Rows are points. The last column is the point's height on a tilted bowl or saddle (a function of degree 2), plus a little noise. Count its main directions that bend up, bend down and stay straight.
(in the rows, 128 means zero)

Points:
[[78,61,132,29],
[110,124,133,146],
[140,140,132,148],
[186,116,175,111],
[157,108,123,130],
[160,128,150,138],
[166,114,154,131],
[120,189,163,103],
[73,155,97,114],
[103,79,133,99],
[154,177,134,106],
[116,70,158,88],
[126,124,141,151],
[179,119,128,105],
[136,108,160,143],
[106,99,121,130],
[139,173,117,121],
[150,114,105,137]]
Directions: 0 up, 2 down, 1 straight

Points:
[[98,138,172,69,168],
[96,138,137,74,153],
[129,149,148,118,121],
[132,159,110,124,115],
[148,156,129,156,141],
[102,120,103,141,138],
[152,82,161,134,151],
[137,101,97,171,164],
[148,167,132,172,161],
[158,125,164,82,160],
[108,151,127,174,141],
[113,138,114,153,133],
[135,49,114,108,189],
[169,76,120,126,171],
[156,109,144,139,142],
[162,171,103,112,90],
[132,147,139,141,123],
[151,161,132,146,135],
[159,109,130,135,141],
[101,171,148,152,132],
[115,42,156,89,199],
[131,119,216,134,113]]
Directions: 3 up, 1 down, 0 straight

Points:
[[178,183,105,144,163],
[121,50,119,124,115],
[117,115,96,112,135],
[142,169,134,126,135],
[126,106,120,148,128],
[102,79,164,163,141],
[138,114,51,155,191],
[97,130,144,153,140],
[137,117,110,113,132],
[181,111,116,121,159],
[121,126,131,116,125],
[120,184,117,72,160],
[141,111,160,159,147],
[114,74,134,174,136],
[166,102,74,113,171],
[143,108,155,141,137],
[112,118,120,156,134],
[159,122,125,96,147],
[147,172,179,130,159],
[113,106,157,115,129],
[179,114,161,117,168],
[96,136,148,125,134],
[130,158,162,164,156],
[162,109,165,208,213],
[81,117,78,77,179],
[123,103,122,79,142],
[148,119,144,135,135]]
Directions: 3 up, 0 down, 1 straight

Points:
[[141,126,123,109,172,176,103],
[74,158,76,80,119,181,139],
[105,113,114,130,157,75,118],
[152,135,108,121,134,100,130],
[138,150,97,94,167,153,104],
[108,137,126,192,134,145,126],
[84,157,173,120,102,141,153],
[83,167,127,103,133,119,155],
[132,104,139,176,100,153,93],
[160,143,125,127,183,104,95],
[149,67,125,160,165,167,112],
[152,144,133,120,163,153,141],
[97,61,143,126,109,81,120],
[128,115,177,128,97,173,90],
[133,98,110,106,147,163,79],
[82,119,134,153,76,162,87],
[124,110,133,113,154,164,97],
[131,141,134,102,39,106,106],
[113,189,119,137,132,108,96],
[74,181,146,91,154,194,99],
[219,101,140,200,135,129,189],
[116,151,156,163,137,84,91],
[126,137,108,127,154,116,123],
[145,102,156,145,94,114,123],
[105,160,54,141,111,85,154],
[87,87,113,129,160,152,60],
[88,163,136,187,137,137,125],
[169,107,171,103,109,151,149],
[152,96,98,145,128,102,137],
[55,147,119,89,123,116,183],
[139,158,122,182,135,135,104],
[157,101,145,137,175,59,120],
[196,88,144,122,172,128,215],
[153,124,125,147,120,124,137],
[81,164,125,163,144,136,140],
[133,140,127,88,83,90,151],
[93,115,75,147,116,107,164],
[122,142,140,85,152,139,119],
[146,147,111,107,125,170,133],
[80,140,112,142,134,96,154],
[133,155,92,108,63,170,111],
[128,124,102,157,141,119,131],
[108,118,140,166,147,128,135],
[111,160,120,119,117,146,149],
[168,147,77,135,160,104,90],
[133,106,101,136,164,147,116],
[117,149,132,152,132,107,122]]
Directions: 1 up, 2 down, 3 straight

Points:
[[131,93,121,153,76,86,101,134,133],
[78,104,87,152,116,108,137,158,137],
[63,73,177,87,85,74,140,135,172],
[99,107,147,176,161,123,110,135,155],
[141,123,147,173,124,115,138,147,131],
[121,154,104,124,89,149,196,139,160],
[136,168,139,142,108,141,156,144,157],
[134,113,191,147,127,69,156,148,164],
[73,99,114,128,104,115,125,164,149],
[178,158,135,91,127,173,166,94,153],
[60,159,139,101,111,94,132,135,109],
[91,115,119,92,184,133,154,125,129],
[31,132,145,117,135,143,161,116,73],
[178,139,136,132,68,88,127,141,118],
[133,83,162,119,146,106,138,151,123],
[163,185,134,126,160,144,94,114,110],
[165,74,96,91,127,144,101,81,162],
[132,124,115,149,103,175,131,168,176],
[148,171,125,150,100,94,73,71,143],
[103,180,129,121,157,116,109,150,130],
[88,152,141,149,145,140,74,127,154],
[117,103,112,137,78,138,180,105,137],
[157,78,130,115,112,144,158,116,99],
[103,119,114,163,134,161,132,160,158],
[88,133,81,127,106,157,176,127,114],
[165,144,131,96,61,131,148,146,154],
[86,136,121,134,136,152,158,91,120],
[114,136,127,103,139,129,103,176,167],
[137,167,138,188,161,158,161,154,154],
[60,139,131,96,113,76,126,195,186],
[194,189,116,62,113,136,128,142,131],
[123,100,73,117,101,135,107,89,164],
[104,137,117,154,158,154,197,154,144],
[89,56,120,105,103,95,139,84,107],
[74,106,126,137,157,84,130,151,164],
[92,148,96,117,124,139,80,134,140],
[83,160,146,132,133,135,113,92,132],
[155,106,138,135,120,108,181,149,116],
[153,121,85,174,126,138,165,136,139],
[132,82,144,114,79,78,87,112,137],
[121,135,138,145,154,110,162,150,146],
[101,114,133,104,33,153,118,152,183],
[151,136,113,130,153,153,119,135,142],
[130,119,116,103,96,131,159,172,156],
[107,127,89,132,119,135,94,66,174],
[103,95,127,97,158,135,123,119,140],
[145,136,95,111,107,122,145,164,155],
[95,172,112,131,101,187,129,95,144],
[157,125,99,129,96,107,114,107,133],
[124,178,114,127,157,117,101,90,129],
[146,103,100,142,151,124,172,106,116],
[160,133,74,64,115,119,114,149,173],
[116,103,111,127,170,151,105,148,165],
[124,129,115,121,102,50,79,134,144],
[110,86,167,99,180,155,116,139,158],
[138,121,129,133,137,107,92,77,147],
[104,114,148,131,167,134,125,103,140],
[149,133,97,123,88,77,91,85,141],
[151,157,119,105,126,76,106,107,125],
[80,139,136,105,101,133,98,75,138],
[65,115,88,155,134,170,77,100,179],
[115,94,138,115,169,100,111,79,153],
[64,112,131,137,178,114,122,111,147],
[152,138,147,141,127,138,149,131,130],
[212,118,121,174,119,94,104,92,41],
[163,122,155,122,147,89,112,93,107],
[158,151,178,144,37,130,138,110,214],
[136,133,166,124,153,96,182,140,145],
[144,127,137,95,126,135,112,85,136],
[80,136,91,94,109,135,117,111,104],
[160,132,114,152,105,106,165,49,174],
[92,166,101,120,133,93,116,134,124],
[129,141,208,172,155,133,129,63,181],
[115,140,119,84,177,113,131,132,149]]
Directions: 4 up, 2 down, 2 straight

Points:
[[131,129,108,159,162,114,165,176,86],
[94,132,98,117,173,158,84,152,140],
[160,161,127,128,122,169,134,118,89],
[146,87,182,152,186,153,114,119,131],
[172,80,128,134,47,112,125,130,134],
[74,148,77,175,91,144,104,137,186],
[93,136,146,128,162,90,155,130,116],
[98,157,178,117,194,120,146,155,171],
[104,136,154,162,125,179,114,143,130],
[138,134,48,96,133,117,105,163,111],
[144,109,174,102,109,104,129,77,67],
[140,117,110,129,116,65,137,147,96],
[128,96,130,178,131,67,185,123,105],
[70,92,121,191,127,120,112,120,137],
[145,139,70,122,125,184,140,100,105],
[141,109,112,104,95,162,124,163,126],
[94,139,139,104,115,192,125,136,137],
[103,139,141,110,44,136,83,110,109],
[161,166,145,106,146,117,100,88,127],
[124,147,114,154,143,148,204,127,70],
[164,152,97,73,173,128,159,149,152],
[85,173,107,101,121,124,147,124,115],
[132,131,132,153,125,138,108,94,127],
[132,118,83,102,79,153,128,186,146],
[114,111,161,141,133,125,124,133,107],
[94,122,138,107,141,48,108,167,69],
[166,72,142,135,124,145,134,156,112],
[132,139,111,180,135,188,147,119,96],
[102,140,146,130,121,132,164,126,98],
[171,161,81,162,123,113,142,109,133],
[153,113,125,126,127,98,126,137,109],
[115,140,103,137,123,165,90,107,138],
[94,107,156,169,137,84,135,109,99],
[155,134,122,134,75,170,111,122,116],
[113,117,136,168,120,150,136,177,125],
[97,128,183,39,110,108,82,112,46],
[117,108,107,135,136,75,149,120,106],
[130,134,146,130,118,134,133,119,101],
[119,126,130,161,162,110,116,105,120],
[145,84,97,179,149,124,135,109,133],
[88,172,153,118,92,159,124,118,92],
[160,159,98,161,105,116,102,93,158],
[92,113,130,107,137,189,121,153,166],
[140,134,120,131,129,98,174,144,100],
[145,138,93,136,139,48,89,88,140],
[102,137,111,118,153,160,109,107,133],
[174,115,139,83,75,122,148,132,66],
[127,134,89,177,81,176,172,200,120],
[88,153,81,118,171,189,129,106,129],
[116,125,93,138,99,133,132,100,130],
[147,131,80,145,166,108,138,154,95],
[79,182,148,96,162,129,109,137,157],
[180,181,86,154,166,126,156,147,98],
[107,143,129,166,134,149,85,180,134],
[118,134,178,112,139,152,128,130,108],
[100,140,103,76,96,120,141,134,115],
[130,143,144,84,117,109,111,98,86],
[133,166,178,172,97,182,88,119,97],
[95,181,168,115,169,159,135,179,175],
[99,167,99,119,138,113,107,133,122],
[117,172,160,190,123,69,104,119,106],
[182,114,125,147,162,102,44,173,79]]
Directions: 2 up, 2 down, 4 straight

Points:
[[102,118,148,106,151,95,113,113,138],
[116,130,67,113,161,150,184,127,155],
[179,106,151,71,136,179,91,83,170],
[139,158,77,73,136,168,158,150,152],
[136,126,114,141,76,113,141,114,138],
[113,83,139,54,114,111,130,124,163],
[111,126,95,142,87,82,114,93,146],
[161,116,165,126,100,116,134,179,142],
[112,141,162,120,154,138,143,155,146],
[100,124,169,125,152,157,177,139,162],
[159,123,114,116,187,130,125,119,120],
[136,135,118,137,140,150,167,121,140],
[144,169,137,137,156,99,127,170,145],
[143,136,120,156,112,155,133,148,148],
[126,100,173,128,160,139,96,123,143],
[167,139,133,110,133,88,112,167,125],
[105,111,195,135,131,90,122,157,159],
[205,95,138,140,111,85,145,134,134],
[98,109,135,69,145,133,126,104,148],
[123,99,115,84,123,116,131,83,145],
[113,87,120,134,120,164,162,130,158],
[136,105,169,112,113,150,115,138,145],
[86,174,202,151,105,172,143,113,176],
[76,82,93,154,98,125,108,75,165],
[121,150,126,146,149,102,151,93,137],
[76,137,153,152,138,142,116,111,140],
[135,74,121,167,99,170,117,97,159],
[115,109,182,144,127,101,146,58,155],
[152,117,90,93,122,138,162,82,145],
[142,101,176,115,96,150,104,130,150],
[165,93,144,181,142,157,146,104,152],
[176,116,90,183,142,106,64,147,168],
[122,85,100,155,115,150,150,139,159],
[81,83,197,171,147,91,160,114,179],
[166,68,59,131,109,199,144,132,202],
[106,189,134,141,153,89,140,201,183],
[147,130,165,87,132,124,112,82,145],
[144,125,121,129,140,130,116,124,126],
[86,186,136,77,151,167,118,98,152],
[123,161,181,76,133,140,158,110,166],
[131,169,130,109,112,138,133,119,140],
[95,93,130,131,171,189,155,144,166],
[161,129,181,147,119,131,137,181,157],
[59,115,129,152,166,116,164,145,169],
[168,120,99,111,171,125,133,99,123],
[120,133,119,147,143,110,145,139,137],
[147,95,97,124,153,167,142,102,144],
[97,161,134,144,135,85,106,147,149],
[166,163,159,119,100,185,128,101,168],
[82,134,132,107,123,132,92,174,157],
[114,141,158,138,129,183,113,156,161],
[140,128,150,128,128,142,97,102,134],
[102,127,140,182,183,114,146,104,146],
[105,132,99,111,121,108,114,85,137],
[149,154,132,108,97,121,133,114,135],
[82,186,151,93,146,125,136,84,153],
[84,152,159,175,171,107,126,149,162],
[116,132,67,151,107,156,153,136,167],
[107,100,139,77,106,153,124,129,157],
[125,147,110,158,86,98,111,170,155],
[135,82,145,106,150,111,112,198,151],
[138,171,150,72,111,179,176,173,191],
[152,91,109,135,105,152,108,113,145],
[113,159,116,58,95,97,101,156,148],
[130,154,143,123,118,153,130,155,147],
[99,113,134,118,167,92,61,166,156],
[119,162,184,126,154,93,168,125,163],
[139,93,148,88,124,203,106,128,175],
[134,100,152,94,76,120,174,127,157],
[133,101,145,146,134,114,161,131,142],
[114,152,83,83,154,179,156,77,148],
[135,148,110,118,114,122,156,87,138],
[95,123,113,54,122,172,133,207,190],
[130,172,192,102,182,46,159,88,193],
[118,97,136,94,107,120,121,163,144],
[112,134,97,190,116,159,132,83,154]]
Directions: 6 up, 0 down, 2 straight

Points:
[[119,151,109,122,162,118,66,72,111],
[95,150,101,118,126,102,123,114,120],
[191,104,149,113,79,126,141,159,75],
[151,125,65,74,135,117,49,128,96],
[105,148,124,116,139,88,121,139,119],
[103,140,110,130,133,123,113,153,130],
[159,102,163,128,105,151,114,114,109],
[82,143,132,136,85,170,140,127,135],
[133,174,178,141,112,128,129,97,105],
[92,115,168,201,124,80,106,171,82],
[129,126,131,151,123,145,140,104,132],
[119,126,143,160,109,133,135,140,132],
[134,119,124,142,111,128,150,136,126],
[152,189,143,175,127,140,143,167,97],
[91,83,133,149,165,137,174,101,111],
[108,187,135,141,119,135,142,162,112],
[127,165,140,144,62,97,139,188,84],
[171,134,112,192,149,144,117,120,118],
[153,65,168,115,135,86,101,122,86],
[131,121,149,117,94,152,132,192,98],
[142,70,180,96,109,98,142,139,68],
[150,133,124,63,128,144,127,146,97],
[103,124,128,146,83,105,134,132,123],
[139,170,109,102,160,120,154,118,103],
[109,131,121,146,109,112,83,122,130],
[127,109,121,123,96,89,117,102,111],
[109,163,99,156,146,77,112,183,99],
[182,134,122,175,118,133,193,162,82],
[97,137,183,141,113,138,65,112,101],
[135,147,141,137,139,158,131,118,132],
[147,163,128,84,131,121,113,128,104],
[80,113,104,190,125,96,141,132,110],
[122,131,125,178,141,51,103,140,109],
[146,185,130,191,135,136,126,143,109],
[114,82,74,139,86,115,112,96,95],
[130,150,166,129,161,97,159,132,100],
[134,173,159,95,162,144,80,137,95],
[84,96,107,110,177,158,145,99,120],
[121,155,176,107,124,133,152,130,103],
[116,132,130,148,121,163,135,85,127],
[127,143,150,146,95,119,144,106,121],
[200,128,156,117,116,119,146,73,65],
[91,154,111,74,149,127,153,167,95],
[92,168,182,107,179,87,84,116,85],
[116,113,84,160,211,141,120,120,136],
[117,118,108,146,151,164,80,131,130],
[83,124,124,146,123,106,114,167,117],
[84,116,101,149,78,127,99,116,122],
[101,139,121,136,85,119,144,147,123],
[148,82,153,177,148,72,93,100,97],
[86,101,207,107,115,152,145,134,85],
[182,125,165,116,87,95,132,153,79],
[176,208,131,148,180,138,185,167,52],
[115,149,125,83,104,117,111,155,101],
[139,106,104,95,150,148,111,107,122],
[135,182,164,93,171,102,124,123,87],
[120,172,109,147,126,165,112,99,123],
[148,78,158,121,105,91,176,171,64],
[159,133,213,130,66,118,169,110,67],
[116,133,119,130,181,123,183,175,110],
[106,84,195,148,160,176,142,93,96],
[159,109,146,91,127,115,115,133,106],
[138,171,140,133,152,97,126,154,111],
[144,127,112,103,151,145,93,202,98],
[141,77,84,149,135,126,101,143,116],
[209,148,95,115,129,189,117,124,88],
[126,119,85,159,135,109,121,135,127],
[146,128,114,87,69,152,112,156,90],
[103,138,126,127,144,80,100,90,118],
[134,127,157,153,96,77,154,107,98],
[139,112,91,132,180,137,122,112,137],
[116,143,98,155,145,139,179,144,124],
[189,119,168,152,169,157,145,140,108],
[90,90,102,182,161,88,165,133,90],
[128,205,98,191,110,164,115,158,98]]
Directions: 0 up, 6 down, 2 straight

Points:
[[108,145,168,130,143,122,112,121,146],
[158,146,130,103,97,103,95,171,138],
[113,115,70,102,130,114,98,113,126],
[112,96,75,113,126,120,49,136,108],
[81,59,76,158,117,49,131,74,191],
[56,139,144,171,154,121,186,113,207],
[172,117,173,125,128,167,80,108,181],
[94,132,87,188,122,93,81,113,98],
[117,135,88,139,120,160,158,160,148],
[125,95,112,176,155,195,103,136,170],
[78,102,133,110,151,131,124,35,172],
[115,127,120,177,86,83,53,165,108],
[148,150,162,171,132,155,129,102,162],
[122,100,78,161,149,112,108,162,132],
[141,82,174,120,105,100,97,64,146],
[156,151,120,146,166,92,134,87,127],
[158,107,108,146,84,94,115,132,113],
[146,121,169,123,123,152,142,113,161],
[134,133,115,134,76,114,137,141,129],
[103,137,117,63,112,157,157,108,150],
[90,120,127,148,103,94,78,134,122],
[147,107,172,91,83,65,119,112,141],
[118,108,102,115,130,137,148,130,144],
[165,168,106,163,113,134,144,127,120],
[62,132,132,123,162,126,159,129,185],
[136,80,92,105,116,74,141,158,167],
[118,152,75,142,114,174,139,72,139],
[130,117,127,161,200,109,67,159,141],
[107,129,122,181,162,144,121,131,146],
[95,175,106,157,187,138,183,181,186],
[121,124,99,161,48,130,101,166,136],
[141,79,98,129,100,149,127,114,142],
[216,127,113,107,143,90,182,139,150],
[143,115,99,104,97,65,147,161,166],
[101,140,144,152,164,122,71,115,141],
[95,156,172,143,155,114,142,145,158],
[97,107,116,70,132,111,148,149,168],
[152,134,98,127,65,154,137,128,140],
[162,150,107,69,154,127,144,164,167],
[97,128,108,95,136,131,145,145,153],
[136,146,96,165,175,72,150,128,136],
[60,152,120,121,163,151,139,128,170],
[154,87,168,137,114,141,109,144,145],
[116,78,93,126,107,66,121,134,155],
[150,99,118,122,136,139,115,131,124],
[108,155,140,123,148,145,138,141,143],
[111,103,167,111,71,167,125,106,177],
[127,123,176,80,155,116,128,144,156],
[83,112,85,162,148,126,134,119,158],
[140,176,162,161,145,133,111,97,156],
[87,116,132,90,153,125,132,154,163],
[122,52,114,139,160,86,62,120,123],
[157,200,163,159,135,116,111,90,161],
[101,134,97,127,134,123,78,143,117],
[152,111,82,147,85,143,88,209,124],
[103,132,86,198,174,132,130,115,152],
[119,93,120,158,160,121,129,108,150],
[147,148,110,119,115,138,140,112,128],
[134,126,110,90,123,161,96,158,128],
[139,154,141,118,120,114,153,169,134],
[150,107,188,109,152,133,153,124,172],
[168,130,160,68,143,160,95,137,168],
[119,100,178,158,145,151,116,142,178],
[206,139,139,123,132,108,144,123,136],
[100,112,134,117,119,100,119,147,141],
[101,177,140,162,144,172,138,116,155],
[113,138,167,179,75,91,172,109,153],
[115,128,125,100,86,137,91,93,120],
[91,104,129,119,109,121,154,111,160],
[143,157,152,140,157,126,138,141,139],
[197,139,141,89,131,151,163,136,166],
[74,81,135,98,161,112,155,132,203],
[85,87,153,168,152,124,75,172,168],
[104,155,133,126,117,163,119,131,132],
[108,106,162,109,159,88,108,134,149],
[127,75,104,138,125,102,111,72,122],
[123,144,127,112,132,127,110,142,126]]
Directions: 4 up, 0 down, 4 straight

Points:
[[170,160,164,126,104,107,192,105,149],
[157,102,162,147,121,91,142,99,169],
[191,69,101,132,106,119,151,147,193],
[128,163,96,111,94,157,136,120,119],
[109,151,117,147,146,176,137,143,146],
[116,137,154,110,91,169,138,159,159],
[118,103,177,130,133,139,131,90,163],
[177,109,111,119,116,126,130,143,161],
[81,74,75,169,131,99,89,135,161],
[160,159,154,102,157,126,136,105,139],
[148,147,94,128,185,159,151,132,152],
[123,140,175,122,108,73,160,119,170],
[109,129,147,109,152,116,109,96,140],
[160,144,158,107,132,106,92,143,147],
[139,154,140,104,110,141,121,152,142],
[107,155,87,116,89,116,158,129,136],
[117,111,136,149,161,91,137,127,149],
[134,127,163,120,119,156,133,161,156],
[130,169,130,141,111,157,137,96,125],
[115,128,148,166,136,120,137,120,146],
[111,127,117,84,84,161,129,93,121],
[87,122,143,151,115,145,134,161,165],
[84,98,148,121,138,128,85,105,152],
[140,167,139,163,157,137,80,99,128],
[121,111,141,133,178,81,109,117,141],
[84,206,118,80,146,131,103,75,131],
[96,174,135,152,118,123,166,116,147],
[72,137,137,115,134,154,75,143,143],
[67,173,173,132,125,118,105,116,152],
[119,133,127,159,187,124,127,140,136],
[141,107,148,170,112,96,124,162,170],
[176,68,161,108,113,129,106,108,192],
[112,145,117,117,115,115,98,62,132],
[103,126,86,138,134,164,142,156,151],
[146,113,123,108,108,159,100,111,140],
[143,169,153,130,87,174,103,132,142],
[135,159,186,157,173,180,96,178,147],
[78,165,123,145,118,101,145,148,156],
[59,155,116,106,119,117,111,131,140],
[138,119,83,141,98,140,179,104,134],
[117,137,96,114,101,134,84,64,117],
[146,147,126,58,91,94,159,155,158],
[100,161,128,156,114,145,122,125,139],
[57,135,154,179,171,87,117,166,147],
[120,168,120,119,160,53,149,49,184],
[136,129,136,168,146,122,139,128,144],
[108,142,90,77,102,94,159,81,135],
[198,116,112,138,101,174,134,162,174],
[190,78,158,144,133,131,138,192,196],
[113,98,113,63,105,166,89,116,145],
[141,103,106,127,135,178,149,121,151],
[82,104,156,66,115,103,80,130,170],
[141,105,115,119,91,113,135,92,147],
[206,133,149,151,135,127,152,190,171],
[89,176,123,185,135,108,170,131,165],
[124,79,136,134,151,151,195,76,183],
[130,150,113,175,138,75,88,95,148],
[63,140,125,138,167,139,182,89,169],
[89,98,121,127,166,161,105,86,151],
[54,137,159,146,145,77,127,114,166],
[99,181,134,129,116,61,143,94,167],
[139,72,134,171,141,137,149,155,179],
[124,136,133,83,110,140,151,117,134],
[45,150,120,116,166,131,122,188,146]]
Directions: 5 up, 1 down, 2 straight
